Every row gives one point. Two turns around zero, p and q, are shown by what they do to some points. Where does a point land after both, in the order given? Backwards means that the second turn is done in reverse. Each puzzle has new turns, and all numbers are rounded.

Turn p:
[-17 -10] -> [ -1 -20]
[44  0] -> [24 37]
[-28  10] -> [-24 -18]
Turn q:
[-7 22] -> [ 18 -14]
[-34  16] -> [37  6]
[ 35 -31] -> [-46   5]
[ 5 -6] -> [-8  2]
Where do these land?
q, then p: [20  0] -> [  1 -20]
p, then q: [22 -4] -> [ -3 -22]
q, then p: [ 1 10] -> [10 -1]
p, then q: [15 14] -> [ 15 -14]
q, then p: [-59 -20] -> [-22  58]

Turn p:
[-2 38 45] -> [33 49  0]
[ -8  -1 -26] -> [ -3 -23 -15]
[-19 -21 -16] -> [-26 -13 -15]
[ 28 -16  -2] -> [ -5 -12  30]
Turn q:
[  6  14 -37] -> [ 38 -12  -3]
[-42  -5  10] -> [-4 42 12]
[  8 -31 -14] -> [  2   3 -35]
[ 4 -8 42] -> [-42   1   7]
[23 29 -1] -> [  6 -32  18]
Where do these land?
p, then q backwards: [-9 21 11] -> [-14 -11 -18]
p, then q: [14 27 -4] -> [ -8 -27 -12]
p, then q: [ 37 -31  10] -> [-42  19  17]
q, then p: [-42 -18 -18] -> [49 -7 -2]

Turn p:
[  3  17 -20   7] -> [  8  -3 -14 -22]
[ -3  18 -27 -11] -> [  7 -18 -26 -13]
[ 14 -27  46 -28] -> [-17 -14  43  38]
[-28 -20 -23  23] -> [ 20  33 -26  10]
[-24  13  40  24] -> [-42  34   8  -3]
[ 37  -2 -17 -16] -> [ 25 -31  14 -10]
Turn q:
[ -8 -24  41  14] -> [-22  15  -4  42]
[  0 -17  -1 -22] -> [ 18 -10 -13  13]
[ 26 -13 -33   7] -> [  9   9 -32 -28]
[-18 -11  13 -35] -> [ 19 -24   4  30]
[ 31  44 -26  23] -> [  1  26  18 -56]
[-30  21   6  13] -> [-25 -15  26  -1]
Where do these land?
p, then q: [ 31   6  31 -23] -> [-15   1  -6  47]
q, then p: [ 3 16 23 10] -> [-27   9   4  -8]
p, then q: [-12  -9 -73  17] -> [ 44  19 -23 -55]
p, then q: [-17   4  -6 -12] -> [ -9 -10 -12 -13]
q, then p: [ -5 -17  25   8] -> [ -3  25 -11 -15]

Turn p:
[-18 -17  33  -1  18  10] -> [10 -2 16 -8 14 39]
[-24 -12  -8 -30  11   1] -> [-22  -7  28  17   5  11]
[-36  17  -5   2  21  -1] -> [ 4 23 14 31 16  9]
[  0 -31   3  21 -25 -40] -> [ 23  -4  31 -34  -5 -31]
[ 39  12  -7   0 -26 -19] -> [ -1 -18 -26 -17  -3 -39]
[ 23  14  16   4 -27  -4] -> [ -1  -4 -26 -26  12 -15]
[-46   2 -19  -6  27  61] -> [-29  40   8  37 -18  53]
[ 62  15 -13  10   1  -8] -> [ 16 -29 -46   0 -20 -27]
Turn q:
[-48  23   3 -17  10 -29] -> [ 43  24 -29 -11  25  -8]
[27 27 12 -5  2 15] -> [  9 -27   5   6 -10  30]
[ 17 -10 -29 -24  12 -47] -> [-14  21  14 -41  37  16]
[ 23 -20 -37   5   9  16] -> [-30 -21  30  -3  16 -13]
[ -5  24 -11   3  11  15] -> [ 21 -23   5   5   8  -4]
[ 15 -66  17  50   2  14] -> [-45  30  38  34 -37 -25]
[14  7 16  5 10 -2] -> [ 7  3 10  8 -8 19]
[-45   6  18  12 -55   8] -> [ 12   3 -51  -5 -41 -35]
[  1   8  11 -29   0  11] -> [ -1 -10 -22   9  10  19]
Where do these land?
p, then q: [ 32  20 -22  20 -16   0] -> [ -4  -1   4 -49   8  -8]
p, then q: [ 27 -10   0   8   1 -65] -> [-34  45  21 -18   0  34]
p, then q: [ -7   0  22 -69  18  17] -> [ -2  15   1  59  14 -45]
q, then p: [-7 18 13  0 23 26] -> [ 27  -1 -11 -14 -26   5]
p, then q backwards: [-29  -4 -34   5   4 -37] -> [-12 -18  -7  44  29   9]
p, then q: [-23  13  38  10 -14  25] -> [ 21 -35  -3  20  30  11]
p, then q: [ 13 -39   7  11  -7  25] -> [-25 -21 -38   2  -4   4]
p, then q: [ -5   3 -25  16  -8   8] -> [ 15  -6  -9 -23 -14   0]

Turn p:
[ -2 -25  35 -13 -32  45 -15 -22] -> [  7  57   1 -26 -34  17  18  -5]
[ 30  -5  25 -28 -22  -2 -16   5] -> [-21  25  32 -25   5   8   2 -16]
[ -5  40  34  -6  10   3 -33  11] -> [-18  11 -10 -10  -8  -5 -43 -40]
[ 11  -1   6  28   7 -14 -24  30] -> [-25 -25   1 -22 -12 -13 -22  10]
[-45   0  -7 -13  23 -37  16 -26] -> [  2   6 -44  29  44 -13   8   4]
[-16 -20 -26  -3  40  14  40 -11] -> [ 54 -13 -18  11  23   7   8  25]
[  4   5  21 -12 -32  -5  17  19] -> [ -4  15  27  -5  -2 -30  13 -16]
[ 10   3 -73  24   9  -9  -1  35] -> [  0 -83   5   9  -5   8  15  10]
[ 13   2 -15  22  -3   6  15 -40] -> [  6   7   6  37 -11  21   1  27]
Turn q:
[-46  44   9 -34  15  12  -1  23] -> [ 16  13   9 -17 -56  15 -45  -6]
[-50  45   5  57  42  27  12   0] -> [ 30 -28  25 -23 -17  -3 -26 -81]
[ 23 -11  -2  15  -8 -17 -32  -5] -> [-27  -7  -1  19  14 -29   8   6]
[  3 -21  42  14 -34   1  20 -12] -> [ 32 -25  -8  40  14  13  15  14]
[  7 -13 -29 -13  24  10 -17 -16] -> [ -9  30  13 -25   8 -22  12   2]
[ 10  30 -26  16  -3  -3  -1 -19] -> [-22 -26  21 -24  -2  -2  11  -6]
[-32 -17   3 -59   2 -15  -2 -16] -> [  9  51  24  14 -25  19   1  29]
[ 25 -15 -29  16 -31   1  -3  29] -> [-26 -15 -19  -7  43   1 -17  18]
[ 35 -21  12 -28  -3  10   1  10] -> [  6  14 -36  -1   3  -9  14  32]
[ 25 -22  15  15  -4 -26  22   6] -> [ -9  -6 -28  25  18  16  25  -6]
Where do these land?
p, then q: [ -7  -6  10  11  35 -25  13  -6] -> [-29  19 -12  -5   1 -17 -15 -21]
p, then q: [  9 -41  40  -9   3 -55  -2  16] -> [-15  46  -5   5 -53  21 -23 -25]
q, then p: [  2  23   7   2   8  31  -9 -31] -> [-15  21  31  -9  25 -10  12   7]
p, then q: [ -1  19  -3   6 -10  23 -14  40] -> [ 3  5 18 25  9  2 20 37]
p, then q backwards: [ -6  12 -16 -32  -4  21   4  27] -> [ -8  10   6  32  22  15  22 -17]
q, then p backwards: [ 17  36 -23  12  -1 -10  -4 -42] -> [ 22 -15 -21   0 -37 -10 -11  37]
p, then q backwards: [-29 -39  41 -41 -35  22  29  28] -> [ 16 -23 -14 -14  66  43  -4 -42]
q, then p: [  5  18 -21  43   4 -22   5 -33] -> [ 23  45 -23   2  16 -12   7  27]
q, then p: [ 33 -17  -7  21  15 -10  13 -28] -> [ 36   3  -2  24  27 -13   1  19]
q, then p: [-25  -5 -28 -13 -14  25 -36  29] -> [-39  -9 -19 -27   9   7 -25 -33]

Turn p:
[  1 -31   2  23 -13  37  13 -26   8] -> [  0 -14  29  13  28   1 -32  28  11]
[  6 -12 -27  24  29  27  14   6  13] -> [-34  -8 -10 -11  34   9 -27   2   5]
[-29 -10  35 -14 -25 -36  35   8 -20] -> [ 27 -31  17 -12 -42  21  26  20 -24]
[ 12  15 -31  -4  18  22 -21 -23 -27] -> [-16   5  -2  23   5 -24 -29 -40   2]
[ 11  39 -36  13   4  -8 -34   9   0] -> [  0  44 -29  -7   0  -6 -18 -35   1]
[ 16  -8   7  39  10  -1  10 -26  14] -> [-13  16  27  -5  30   1 -12  16 -22]
[-19 -31  15 -21   6 -50  -7  -5  31] -> [ 29 -11 -20   7  19   6  50  19 -31]
[  2  23 -42   9  12  22 -27  20 -26] -> [-17  13 -34  -2 -11 -15 -41 -32  13]
[ 23  16  12 -15  11  -9 -35  32 -28] -> [-11  15 -22 -12 -33 -43  17 -13   8]
[-17 -13  41 -34 -58 -21  14  21   5] -> [ 53 -19  13  -9 -37  13  39  31  20]
[ 10 -14  24 -34 -17 -35  41  -6  27] -> [ 26 -22  29 -17  10  22  56   4  -3]
[-16  27   0  13  23  50  -4  -9   5] -> [-42  14   0  32  -2  17 -26   1  19]
Turn q:
[ 10  24  -9   9  -2  10  30 -55 -23] -> [-38 -17 -41 -19  33 -11   5  20  -3]
[ 12 -36 -13  -9  35  -6  31   9  12] -> [ -5 -30  -9  48 -10   9 -15 -14  16]
[ -5   6  21  20  -8 -16  -1  21  30] -> [ 19  -2  17 -17 -14  -3 -32 -16 -13]
[-10  -4  38   3 -31  40 -32  35  11] -> [ 10  40  27 -34 -26   3  17 -43   8]
[-29 -24  23   4  25  -4 -27   8  15] -> [ 12  -3  31   5  -2  43   0 -22 -13]
[ 21  -3 -32   6 -32  -8  17 -34 -24] -> [-39   0 -20   8   5 -37   9  31 -14]
[ 17 -14 -28  16  38 -28  10  -6 -32] -> [ -7 -49  -7  26 -11   7  10  38  -1]
[-12   4  12  -8  -3  21 -57  26  56] -> [ 45  24  52  -8  16  -4   8 -47  -3]
[-15  38 -23   4  -1  17  24  11 -30] -> [-10   3  -9 -24   7  -4  -4  36  45]
[ 40  18  -5 -22   3 -20  24 -27 -36] -> [  0 -12 -61   9   2 -15  14  32  -7]
[-30  -9  16 -25 -24  -6 -20  12  22] -> [ 14  46  20   6   2  13 -12 -15 -14]
Where do these land?
q, then p backwards: [-19 -14   8  -6  48   6 -14 -16  19] -> [-15  -2 -24 -20   1   0  33 -30  23]
p, then q: [ 45 -56 -42   5 -67  -1  23  -9 -37] -> [ 49  -8 -29  52 -19   6  41 -35 -64]
q, then p backwards: [ -7 -23  -2   5 -37 -24  10  17 -12] -> [-12  22  27  29   2   7 -14   0 -26]
p, then q backwards: [ -7  14  37 -18  14  23 -33 -23  19] -> [  2 -34 -41 -36  -9   7  -4   3 -17]
q, then p: [ 24  23  18  47   8  11 -37  23  11] -> [ 24 -34  37  -1   4 -24  46  -2   7]
p, then q: [ -6  32 -16 -17  13 -17 -16  24   4] -> [-22   6  -7   3  35 -26  -5  18   9]
p, then q backwards: [-22   2   0 -21  23  16  32 -11  42] -> [-26 -21  -6 -10  45  17  -2 -27 -18]
q, then p backwards: [-19  29 -16  26 -11   0 -12   9 -25] -> [ 20 -15  29  22 -15   4  18  21   8]
q, then p: [  5  -8  11 -18  16 -17  32 -41  14] -> [-13  -6 -27  13  16 -16 -43 -13 -19]
q, then p: [  6   0   2  -4  -6   3  16  26 -36] -> [ 26   7  -7 -16   3  24  -4   1  27]

Turn p:
[  6 -16  -7 -10  20  32 -11 -32   1] -> [ 18   0  -2 -39  11   8 -30  -1 -10]
[ 56   7 -26  -7  -7 -12 -26  31 -25] -> [  7  56  26  17   3   3  20  16 -39]
[-22  -1 -26  -3   2  -4  43   5   8] -> [ 21 -16   1  23 -32  -8 -19   0  22]
[-21   0   8  30  16  21   5   9   0] -> [-17   2 -17 -20 -27  -2  -3 -15  16]
[  0  -5 -13   8  10 -33  22  -3 -15] -> [ 15  14 -13  26  -4   7  -1  17  24]
[-37 -18   4 -18 -34  -3  16 -37  -4] -> [ 26 -50 -12  -7  14 -24   4  20  16]
[  5   5  18 -21   2  -8 -46  11   2] -> [-20  10  30 -12  35   3  17  -6  -5]
[ 16 -24   8  18  -7  13  11   9  22] -> [-23   1 -17   5  -8 -18 -24   2 -19]
[-15  23   5  24   1 -11 -12 -10  15] -> [ -4  -2 -18   4   8   3  15 -33  12]
[ 13  28  30 -21  -3   4  -2  16  -6] -> [-21 -13  22   3  -1  28  21   3 -17]
Turn q:
[  7  16  -9  16   4  21   8  47 -29] -> [  5 -32 -27  -1 -28  18 -33  13   4]
[ 21  10 -31  23  -2 -16  16 -25   6] -> [ 13  -6 -15 -30  18  -7   6 -38   7]
[-22   4  -4   2 -14  -4 -25   4  14] -> [  5  15   4  30  -2 -14  -8  -8  10]
[  2 -11  32 -16 -24   3  -4 -18  -8] -> [  8   0  18   6  15 -20  14  30 -16]
[ -8  -5  10  12  15  30  28 -12 -10] -> [  9  -4 -19 -12 -18  16  32  15  -8]
[ 20  14  34  22  -3   1  12 -19  27] -> [  5  -4  13 -24 -23 -35  23 -11 -18]
[-21   5 -29 -27  20 -36   0  -1  -6] -> [-38  12  -8   6  29  14  -5 -11  29]
[ -4 -26  28  -1  -3 -15 -30 -10   9] -> [ -5  31  19  14   8 -16  -3   6 -30]
[ 21  31 -38  -7  28   8 -13  19 -10] -> [-16 -39  -6   7  -2  31 -21 -33   9]
[-16 -39   7 -23 -21   8   7  16   7] -> [16 27 22  4  2 13 -6 37 12]
Where do these land?
p, then q: [-30 -12  14 -31  16   9   3   7   0] -> [ -5  26  35  12 -14  -2   1  17  -7]
p, then q backwards: [-33  -3   1   1  -1  32   4  30 -24] -> [ 7 17 27  1  6  4 35 15 32]
q, then p: [  7   9  -2 -35   2 -12  18  21 -25] -> [-25   0  26 -16  -2 -21 -19  -9  20]
p, then q backwards: [ -3 -12  15  19 -48   3 -21 -16   8] -> [  5  23  19  17  -7 -18   4 -39 -26]
p, then q: [ -3  19  -8  10 -13 -16   1 -18  17] -> [ 10   4 -12 -21  10   9  11 -21 -12]
q, then p: [ 19   1 -97  15  12  -6 -40  -6  12] -> [ 37   6 -40 -58  39  27 -37 -34 -27]
q, then p: [  9  14  12  21 -30  16 -35   4  21] -> [ -7  19 -36  15  29   0  21  18 -14]
p, then q backwards: [ 10  -9  13  -4   2  12  27 -11  14] -> [ 12   7   1   4   6   5  -8  24 -25]
p, then q backwards: [  9 -16  18   8  10  -6   1 -10  12] -> [ -4  -1  -8  -2   7 -19  -3   9 -23]
p, then q: [ 15   9  10   5  20 -23  21  -6   0] -> [ 24  -5 -11  12 -24  11   1 -16  -1]
q, then p: [-13 -15  13 -11  18 -11  20  21 -10] -> [ -6 -11  31  -4 -18 -13  13 -16   7]
q, then p: [ 13  15  10   2  10   1   0 -17 -24] -> [ 12   8   1  -5  -9  -7 -10  24  21]
